Each row is a point. Two turns around zero, p and q, are shown by what they do to some points. Write where each new point lands after one turn and then the other. Backwards means that the second turn is done in reverse. Each puzzle has new turns, and all numbers are rounded.
In the rows, zero is written as 128.

Turn p:
[138 131  96] => [150 122 103]
[145 147 115] => [155 137 124]
[ 77 126 124] => [ 87 145 103]
[134 155 114] => [150 148 118]
[146  81 191] => [ 99  89 192]
Turn q:
[108 105 131] => [103 110 131]
[ 96 138 123] => [100 146 135]
[161  98 126] => [149  94 109]
[169 157 145] => [178 140 139]
[162 103  98] => [146 107  84]
[ 73 167 146] => [ 92 170 171]
Where do these land?
p, then q: [122 145 124] => [135 145 126]
q, then p backwards: [123 103 215] => [184  86 186]
q, then p: [139 145 110] => [151 138 119]
p, then q: [112 126  95] => [119 139  94]
p, then q: [144 122  95] => [140 115  95]

Turn p:
[101 149 128 145 134 111] => [117 159 123 137 135 104]
[100 120 138 134 101 142] => [ 94 139 135 138 111 142]
[191 108  85 142  97 132] => [160  76  85 134  86 136]
[141 120 170  99 160  80] => [148 117 183 103 148  88]
[102 111 106 151 136 164] => [101 126 105 160 147 154]
[122 144 124 166 116 185] => [128 154 106 168 118 176]
[139 143 145  60 152  81] => [146 125 160  57 150  95]
Turn q:
[132 106 127 127 179 131] => [115 122 131 132 181 120]
[127 118 151 155 159 153] => [122 124 131 165 161 149]
[163  86 160 121 126 131] => [159  77 137 132 148 133]
[111  99 122 129 106 151] => [110  99 104 131 114 143]
[168 182  83 131 108  87] => [174 184 113 104 102  85]
[ 74 175 109 147 122  78] => [ 89 181 150 138  84  89]
[120 128 144  85  96 164] => [126 108 130  94 106 177]
Where do these land?
p, then q: [148 112 107 115 150 104] => [130 104 128 113 153  97]
p, then q: [136 121 104 181 163 140] => [135 146  94 169 155  98]
p, then q: [105 110 103 135 107 119] => [ 93 125 117 129 108 111]
p, then q: [134 166 170 180  64 144] => [168 156 116 159  51 157]
p, then q backwards: [131 104 101 112 117 169] => [116 105 132 115 116 177]
p, then q: [141 170 170  89 108 110] => [165 131 170  88 105 155]
p, then q: [117 110  88 109 140 153] => [ 91 124 100 114 157 132]
q, then p: [116 177 172  82 141 103] => [143 165 195 103 117 152]
p, then q: [123  82 137 148 162 110] => [115 105 146 170 153 101]
